Each row of a before or after table is a point. The points were changed in one or more steps. Then noise was added and the rows were shuffled. The steps act on columns, c1 being the first. What was done? A step turns or swaps two columns, mirrors them in a line or flattens them onto one, adds a multiple of one to another, or multiplies or shifts one. Angles are multiples of 10 degrees, from the lower column toward the higher: turns from -170 to 170, lines from 10 to 170 but not 90. Use the fewest steps. Two steps may share a column if one is a turn and the other turns, adds or multiplies; they go together, in the order done. Otherwise the lowest column goes first.
(in the rows, 128 means zero)

Before (10 x 2):
[[ 95  85]
 [ 59 125]
 [132  90]
 [120 139]
 [ 41 139]
 [112 141]
 [ 99 144]
 [145 158]
 [178 169]
 [ 50 128]]
After, 10 rows:
[[147 135]
 [120  66]
 [181 178]
 [125 184]
 [182 176]
 [134  87]
 [134 123]
 [103 157]
 [159 136]
 [202 170]]
Steps: turn c1 and c2 by -140 degrees

Before, 12 rows:
[[164 174 193]
 [117 137 160]
 [123  95 178]
 [107  79 158]
 [173 139 100]
 [163 114  82]
 [120 104 187]
 [166  86 138]
 [210 189 193]
 [159 125  68]
 [121 144  70]
 [135  94 119]]
After, 12 rows:
[[146 125  71]
 [ 98 146 183]
 [103 100  78]
 [ 94 165 157]
 [126  84 106]
 [ 76 109 141]
 [157  29 194]
 [141 130 159]
 [ 99 131 118]
 [114 102  71]
 [155  78 190]
 [106 143 189]]
Steps: turn c1 and c2 by -110 degrees

Before:
[[168 175  95 151 134 146]
 [143  88 223  82  90 151]
 [138 186 152 128 121  87]
 [ 90  95  92 159 122 117]
 [114 104 161  76 120 173]
 [106 185 146 102 128 112]
 [185 160  97 139  85 116]
 [111  71 112 154 187 107]
 [171  97 191   7 127 118]]
After:
[[115  71 114 162 188 110]
 [130  86 228  88  89 160]
 [164 176  95 112 134  97]
 [ 99 184 151 124 124  97]
 [141 101 156 105 118 191]
 [100 188 146 125 122 154]
 [115 100  88 173 123 123]
 [ 90  96 188  16 126 176]
 [142 161  98  90  84  81]]
Steps: turn c1 and c4 by -50 degrees; turn c1 and c6 by -60 degrees

Before (13 x 8):
[[159 117 203 155 137  62 165  51]
 [171 107  79  99  52 149 108 138]
 [148 110 172 152 192  66 131  96]
 [150 120  66 143 141 123  92 106]
 [162 160  97 143 126 127 114 139]
 [238  83 160 177 125 132 157  87]
 [176  98 137 162 157  50 174  73]
 [138 138  67 152 114  91 134 169]
 [ 96 172  65 152 160 123 159 107]
 [188  79  72  67  88 173 136 156]
 [134 121 107 136 112 119 119 121]
 [146  60 178 208 150  90 157  74]
 [193  88 126 113  94 175 141 165]]
After:
[[ 70 118 204 194 138 170 165  52]
 [122 120 106 176 111 135 119 122]
 [148  82 160 214 126 237 158  87]
 [183  78  71 106  88 181 136 156]
 [132 158 100 183 125 164 114 138]
 [ 96  59 175 251 151 151 159  74]
 [118 173  65 192 159  97 158 107]
 [155 107  79 139  52 168 107 137]
 [187  87 125 152  93 184 140 164]
 [127 120  67 184 141 152  94 105]
 [ 69 110 173 191 194 158 132  96]
 [ 60  98 135 203 159 189 174  74]
 [ 94 139  69 192 113 145 132 169]]
Steps: mirror c1 and c6 in the line at 40 degrees; shift c4 by 40

Before, 12 rows:
[[151 111  92 193 106  88  82 124 143 153  99]
 [169 150 135 104 177 150 136 152 138 139 130]
 [102 148 106 176  95  71 111 168 164 109 177]
 [172 147 108  87 141  97 144 127  93 133 187]
 [117  77 137 121 176 108  79  94  69 134 156]
 [155  71 101 104 135 121 114  91 134  64 184]
 [174 142 104 131 142 136 160 202  63  94 190]
 [136  90  84 158 125 142 175 168  76 150 191]
 [110 160 105 161 126 171  98 136  69 112 117]
 [170 143 124 175 134  81 160  98  80  98  93]
 [158  78 142  95  92 107 123 149 140 155 193]
 [ 72 145 104 111 147 115  78 183 116 143  97]]
After:
[[129 145 104 163  94  96  54 105  97 173  93]
 [ 63  73 100 144 107 122  73  72 132 154  75]
 [136  74 133 110  86 112 160  77  70 114  76]
 [151  80 142 174 143 106 106 129 142 158  76]
 [140 151 133 124  76 149 126 134 137 171 132]
 [ 96 141 123  86 147  82 121  79  82 169 173]
 [152  91  78 103 150 138   6 146  75 139 114]
 [110 165 106 103 145 171 137 118  70 109 114]
 [143 141 107 127 104 119 163 163 117  70 122]
 [151 111  93  80 175  88 144 103 143 153 122]
 [108 148 105 104 179  74  85 146 167 100  80]
 [ 96 141 103 117 118 139  39 183  66 175  97]]
Steps: swap c1 and c10; turn c7 and c11 by 140 degrees; add 1 times c3 to c7; turn c4 and c5 by 150 degrees; shift c8 by -20

Before (11 x 14):
[[115 176 124 152 144 145 146 152 137  78 134 160  93  63]
 [122 130 137 130 135 105 168  24  71  64 154 171  87 119]
 [185 139 180  98 186 115 171 155 101  80 111 182 105 113]
 [131 117 105 100 141 166 159 154 118  75 144 159 103 137]
 [165 167 103 194 155 179 134 159 138  88 133  75  73 121]
 [184  76 139 132 121  95 160 109 131 170  90  35 136  99]
 [156 144 113 109 187  91 166 111 133 161 129 183  74 114]
 [184 125 176  98  91 112 130 164 134 109 241 164 124 132]
 [166 178 216 126 181 103  80 166 144 162 100 121 104 101]
 [163  30 111 112  64  89 127 163 124 147  85 180  91  84]
 [185 143 128 100 114  98 137  83  57  71  98  83 110 116]]
After (11 x 14):
[[ 99  83 179 125 111  97 161 167 155 108 240 167 124 131]
 [110  77 127 104 130  68 142  85 178  68  96  60 110 119]
 [149  68 215 143 116  76  58 166 123 162  95 131 107 105]
 [141  72 102 143 148 231 106 165  65  91 131  79  74 127]
 [ 60 107 138 174 155  62 150 109 128 169  91  46 131  97]
 [129  95 116 107 188  53  97 111 149 156 127 185  71 114]
 [179 112 121 116 151 161 121 151 101  73 136 155  95  60]
 [134 131 138  58 170  82 147  25 145  65 156 137  93 119]
 [117 135 104 117 168 203 134 156 160  80 143 153 103 140]
 [ 25 149 111 101  96  47 182 166 145 149  80 174  96  81]
 [110  73 179  86 198 105 101 154 165  83 107 169 107 116]]
Steps: turn c1 and c2 by -120 degrees; turn c4 and c9 by -110 degrees; turn c4 and c12 by 30 degrees; turn c5 and c7 by -60 degrees; multiply c6 by 2

Before (10 x 18):
[[ 84 135 110 129 141 114 146 116 144 117  95 113 134 110 127 143 135 100]
 [144 167 117 150 146 178 146 121 159 155  98 181 124  96 123 109 140 105]
 [149 113 141 165 126 104 119 117 120 124 101 124 130 129 131 151 126 101]
 [130 123 138 152 131 122 132 181 112 126 119 103 124 180 121 122 133  98]
 [140 141 188 139 152 113 125 126 114 126  98 111 127  93 124 163  99  95]
 [133 130 123 143 131 100 118 234 142 125  97 145 134 114 121 122 158 136]
 [118 151 127 159 111 101 150 125 127 117 106 101  88  97 160 124  97 112]
 [131 129 119 126 144 101 194 112 108 131 144  99 128  94 168 113 114 137]
 [129 151 133 120 149 249 125 115 118 122 115 190  97 109 163 112 152 138]
 [118 128 136 149 150 100 170 135 130 141 102 155 107 224 132 154 156 110]]
After:
[[132 152 126 158 112  70 124 121 123 117 104  97 111  95 160 124 100  89]
 [158 116 140 162 124 104  96 115 115 125 105 121 148 130 130 148 130 117]
 [142 123 135 148 132 177 115 176 116 127 121 103 147 180 121 123 131 104]
 [145 145 189 139 149  79 112 123 115 125  99 110 151  92 121 167  99 102]
 [125 130 118 129 146  67 197 109 108 129 148  97 124  93 170 114 112 131]
 [151 166 119 148 146 141 133 122 157 156  96 178 143  96 126 109 138 116]
 [129 152 129 120 146 232 129 120 118 118 120 192  96 109 166 113 154 121]
 [131 134 127 145 134  83 111 234 143 123  95 143 128 118 118 122 158 140]
 [128 127 137 148 153 199 156 135 130 143 107 155 128 224 134 151 158  98]
 [ 96 134 106 129 142  94 147 117 146 120  97 112 149 107 126 142 136  95]]
Steps: turn c13 and c18 by 40 degrees; turn c1 and c18 by 20 degrees; add -0.7 times c4 to c7; add 1 times c14 to c6

Before, 9 rows:
[[116 100 104 103 135 121 114 124 119 151  99 135 101 126 140 148 115 129
  144 138 109 141 121 143]
 [115 127 141 102 136 144 123 142 147 119 139 149 132 166 152 138 128 166
  123  94 143  86 123 114]
 [121 102 126 122  93  87 133 127 160 114  97 130 118 145 119 112  89 152
  107 137 118 116 150 169]
 [161 161  89 150  95 136 104 111 144 164 122 119 148 119 132 158 110 125
  120 127 150 137 135 130]
 [133 103  98 141 147 121 126 108 105 128 135  89 146 126 160 126 140 122
  140 110 151  87 159 121]
 [134 139 124 101 140 123  94 120 107 163 105 131 103 165 136 150  85 129
  120 124 113 149 133 101]
 [116 159 135 140 134 110 107 161 141 161 148  91 123 119 101 105 135 140
  143 135 117  91 153 136]
 [141 158 140 133 106 145 138 141 106 112 152  94 111 117 165 158 112 137
  104 157 101  93 147 123]
 [167  99  99 150 141 115 123 162 144  98  96 106 156 133 136 168 143 160
  100 108 157 115 122 164]]
After (9 x 24):
[[134 106  99 140 149 160 137 145 105 128 135  91 114 128 125 121 140 109
  137 111 151  89 158 115]
 [133 139 127 101 138 136 152 130 106 167 103 130 163 167 129 193  88 120
  120 124 112 150 133 103]
 [121 103 117 123  94 133 121 102 162 114  98 131 136 144 169  81  90 120
  107 135 120 105 149 170]
 [115 125 144 101 137 148 133  89 145 120 142 151 129 162 103 159 127 122
  120  94 143  92 124 117]
 [170  99  93 151 141 138 143  80 143  99  94 106 104 132 137 248 141 148
  101 105 159 115 122 159]
 [114  99 102 101 133 142 130 132 117 151  97 136 157 123 133 188 118 120
  145 138 110 144 119 139]
 [161 163  92 150  96 127 158 139 143 163 122 117 119 120 120 218 111 118
  120 128 153 140 137 125]
 [141 158 140 131 106 156 112 113 107 113 152  94 139 118 100 218 114 139
  101 157  99 100 147 124]
 [115 157 133 144 136 108 146 103 142 162 149  93 139 120 153  60 135 145
  144 136 117  83 154 138]]
Steps: turn c3 and c24 by 10 degrees; turn c6 and c15 by -110 degrees; add -0.3 times c15 to c22; turn c7 and c13 by -160 degrees; add -0.3 times c19 to c8; turn c8 and c18 by 120 degrees; multiply c16 by 3

Before, 14 rows:
[[124 196 141 140 131 155 101 102 121 133 113 131 149 153 116 144 122  99
  213 133 136  93 156 147 150 102 137 118 144 132 150 138]
 [133 132 144 111 125 124 130  98 147 104 129 160 151 114 164 139 130 117
  115 117 133 146 141 145 159 102 148 168 148 131 125 147]
 [115 128 155  59 118 120 139 110 154 213 135 161  95 133 127 125 108  77
  128  95  40  87 143 150 146 118 138 113 125 114 171 137]
 [156 133 155 132 130 122 116 150 131 142 159 149  94 117 126 120 119 142
  110 142 119 108 133 147 151 155 123 129 146 100 142 140]
 [112 128 117 126 103 127 120  98 135 175 133 155 141 108 143  88 131 136
  109 125 136 162 147 141 144 160 147 116 130 132 117 170]
 [114 128 120  77 131 141 103  96 148 131 157 155 102 103 110 134 122  71
  127 119 111  92 160 107 112  75 141 131 138  98 111 144]
 [132 133 201 133 124 158  45 123  88 119 138 102 154 201 117 110 135 151
  191 130 117 130 118 129 153 149 150 122 149 134 120 131]
 [144 128 127 130 113 153 142 123 148 100 158 169 157 106 119 131 136 169
  122 118  91 188 160  97  28 165 139 111  49 139 119 124]
 [145 151 120 131 109 152 147 116 135 140  94 154 123 114 125 136 122 159
  132 110 125  86 131 151 120 135 120 123 124 137 108 129]
 [132 144 122 110 108 144 125 130 115 104 141 163 154 105 170 132 125 168
  121 127 127  95 146 140 147 137 143 125 148 139 111 163]
 [114 175 125 116 115 132  90 127 151 182 154 149 142 103 115 137 115 168
  118 132 120 152 163 130  52 110 141 142 148 139 173 167]
 [113 137 133 141 111 151 129 126 137 112 142 108 149 111 139  57 121  99
  128 121 132 100 153 143 153 131 140 160 151 102 146 121]
 [112 148 122 117 108 147  86 180 124 107 111 167 145 115 125 142 120 160
  116 140 136 117 153 148 161 120 141 196  98 109 110 153]
 [121 136 175 103 130 111 144 100 151 116 118 164 127 110 117  83  90 159
  121 136 135  86 161 129 141 169 147 143 145  86 123 143]]
After:
[[117 129 121  91 132 143 103  95 151 134 160 159 101 101 148 136 119 133
  125 123 108 103 158 107  95  76 139 130 121  87 109 144]
 [147 152 115 142 108 150 127 115 137 143  94 154 123 116 115 139 122 218
  129 114 123 101 135 153 114 136 125 121 111 129 110 131]
 [135 147 115 137 106 142 165 132 119 102 139 161 156 108 146 135 127 226
  124 125 127 100 154 137 165 135 138 129 137 109 108 163]
 [111 126 124 101 121 100 132 112 154 212 136 160  92 130 117 125 106 138
  129  99  39 100 145 149 124 120 137 112 113  63 168 133]
 [125 193  95 134 128 134 107  98 117 133 111 129 150 150 146 146 122 158
  214 135 137  98 157 145 159 105 140 117 128 142 148 139]
 [113 126 136 132  99 137 140  96 132 179 130 152 145 109 142  92 129 197
  108 123 132 155 145 137 135 163 149 115 143 130 114 171]
 [131 134 121 130 127 111 163  98 146 104 134 160 153 114 137 141 129 180
  112 121 131 135 139 147 140 102 152 168 150 113 121 145]
 [133 138  68 130 130  79  87 118  87 120 135 102 149 204 205 108 135 209
  186 130 115 123 120 129 196 151 157 120 150 134 119 131]
 [116 140 110 107 108 132 134 127 137 115 147 107 144 117 130  58 121 161
  134 120 129 110 154 145 139 122 138 153 141 146 151 121]
 [155 138 125  98 130 102 125 151 134 144 156 154  98 120 141 124 116 202
  109 139 126 112 135 147 145 155 121 129 137 138 143 141]
 [114 174 126 138 115 133 105 129 148 185 156 147 142  99 159 132 115 226
  119 131 119 140 166 131  27 106 139 145 159 114 172 170]
 [113 150 112 110 109 145 105 181 124 111 111 163 144 112 167 139 121 222
  118 138 138 131 153 142 168 118 141 196  92 116 109 151]
 [141 127 106 138 109 139 124 125 151 100 156 170 157 109 107 135 134 230
  122 120  91 183 164  94   8 166 138 109  77 131 120 121]
 [120 136 120  82 133  77 121 105 156 116 116 160 125 110 106  83  91 219
  122 136 133  99 160 125 120 167 149 144 131 106 123 148]]
Steps: mirror c3 and c6 in the line at 120 degrees; mirror c4 and c30 in the line at 40 degrees; turn c7 and c15 by -70 degrees; add -1 times c9 to c25; shift c18 by 60; turn c22 and c29 by 20 degrees; multiply c22 by 0.7

Before (9 x 64):
[[136 129 166  86 124  96 117 157  86 171  94 162 116 113 137 151 126 135
  136 103 131 103 122 103 113 122 179 177 131 167 103 107 114  82 192 142
  119 154 113 126  73 113 107 128 119 104  89 149 120 122 158 182 175 135
   84 107 130 158  95 101 115 123 124 110]
 [135 151 136 147 116 212 152  58 118 167 166  73 192 131  88 136 157  94
  131  52 172 109 132  95 117 122 127 119 133 120 143 129 109 113  17 207
  111 171 174 101 123 120 109 185 139 122 182 134 129 157 131 119  98  91
  140  78 151 104 160  68 177 136 126 123]
 [110 158 154  92 135 156 135 141 118 164 148 146 132 158 129 126 110 107
  101 151 152  91 162 112 112 113 178 176 134 151 152 104  91  83 200 103
  109  89 115 119 135 118 104 103 135 141  75 127 107  92 142 117 140 170
  152 128 128 131  97 105 167 105 110  95]
 [ 89 152 118 153 155 122 135 122 139 113 132 144 169 116 151  96 155 140
   86 131  51 119 101 112 106 171 100  81 140  98  61 114 158 130 105 104
  108 152 137 145 118 153 144 144 129 164 136 139 125 107 140 118 102 141
  158 138 158  89 135  70 112 116 131 168]
 [ 87 155 154  77 131 115 103 138  97 179  91 173 125 131 134 125 122 118
  145 187 128 108 147 134 155 135 133 145 138 189 103 139 118  88 190 123
  122 147 122 134 119 113 102 142 116 117 137 118 113 104 135 136 124 172
  106 109 127 135  94 103 143 151 105 140]
 [158 137 137 171 122 177 142  30 136 101 184  29 169 143 134 125 141  95
  103  71 140 127 103 106 113 114  99 136 147 127  96 130 144 102   7 206
  101 160 149 119 130 158 111 135 120  86 166 142 156 148 123 123 109  83
  121  96 130  86 160  98 144 155 150  97]
 [ 55 162 130 133 140 126 132 152 187  97  98 155 142 150 122 133 182 148
   63 106  57 157  71 126 144 161 111 129 131 113  88 159 153 161 102  85
  103 155 125 141 133 171 149 137 168 175 153 154 128 124 166  94 124 143
  184 155 166 143 177  97 141  95 127 111]
 [ 89 139 161  97 132 108  94 173 103 126  99 114 106 174 130 108 125 149
  125 138 102  75  99 138 162 126 170 113 123 173 171 114 124  75 177 131
  130 118 134 135 118 144 100  96 167 127 118 133 165  87 126 164 136 148
  108 144 134 124 113 113 137  99 149 101]
 [117 135 169 154 146 125 160 170 165 100 106 187 160 123 152  97 145 119
  101 127  69 130  77 116 154 202 108 107 121  98  53 135 194 128  81 124
  119 130 157 150 106 169 112 137 141 176 154 157 132 123 132  78 138 139
  170 114 163  91 162  92 138 141 126 106]]
After:
[[111 160 150  89 136 153 141 137 118 164 147 119 128 158 131 125 114 106
  102 156 155  90 163 111 109 111 173 179 136 148 151 103  91  84 200 103
  107  91 114 120 121 117 105 109 137 136  79 127 109  97 142 117 136 170
  151 129 129 134  92 107 166 106 110  96]
 [156 138 142 168 119 174 147  31 137 100 186  93 167 141 129 124 140  99
  100  73 139 125  99 106 121 116  94 138 147 127  99 131 143 103   4 209
  102 162 149 120 109 164 111 135 120  86 161 142 157 145  50 127 104  83
  122  99 132  87 160  98 142 152 150  96]
 [ 89 140 164  94 133 108  94 173 102 127 102 130 113 175 130 103 126 152
  126 137 100  73  97 135 157 125 170 113 125 175 175 119 123  73 173 130
  132 114 128 133 133 144 101  94 168 126 117 135 169  86 131 162 135 149
  105 147 131 125 111 111 140  96 151 105]
 [ 89 155 153  78 131 114 104 137  99 173  93 137 126 132 135 126 124 122
  144 189 129 107 147 132 154 135 135 142 141 189 108 138 120  91 189 125
  121 145 122 135 117 113 104 146 120 115 140 120 112 102 169 137 126 171
  109 106 128 136  95 101 143 151 104 143]
 [ 56 163 128 129 140 126 130 150 189  98  99 110 140 148 119 136 183 145
   58 109  60 155  75 127 143 162 111 134 134 117  89 158 151 162 100  85
   99 157 127 139 148 171 147 138 167 175 154 153 129 122 164  93 125 144
  187 155 167 136 177  96 141  94 130 110]
 [116 138 166 154 149 126 160 169 170  97 104 154 168 122 154  92 144 139
   98 130  62 132  76 117 152 199 105 105 121  99  47 135 198 129  79 122
  119 131 158 149 106 169 114 138 142 177 152 158 130 128 177  75 135 137
  169 115 165  89 165  95 137 142 125 100]
 [138 132 172  84 127 102 116 156  87 174  92 116 133 116 136 151 124 171
  133 106 133 104 127 110 110 125 181 182 132 166 103 103 114  83 195 143
  117 158 114 126  90 112 108 128 117 101  90 148 123 123 168 180 175 138
   82 106 129 163  95 102 115 124 123 109]
 [ 90 151 117 152 156 118 137 126 142 113 135 126 173 118 146  99 158 141
   84 133  55 120  95 113 102 176 103  83 138  97  60 115 160 129 103 103
  105 153 140 142 130 151 151 147 126 171 136 138 126 104 149 118 100 143
  154 137 158  90 136  72 111 116 131 167]
 [136 150 136 143 118 210 151  58 115 170 166  98 194 132  89 136 159 110
  129  53 169 103 133  88 114 127 130 124 133 116 138 130 111 112  18 207
  112 175 177  99 106 118 106 186 142 121 179 139 127 164  80 118  97  91
  136  76 153 107 159  67 178 139 123 122]]
Steps: add 0.5 times c49 to c12; turn c12 and c51 by 60 degrees; add -0.3 times c41 to c13; turn c18 and c41 by 40 degrees
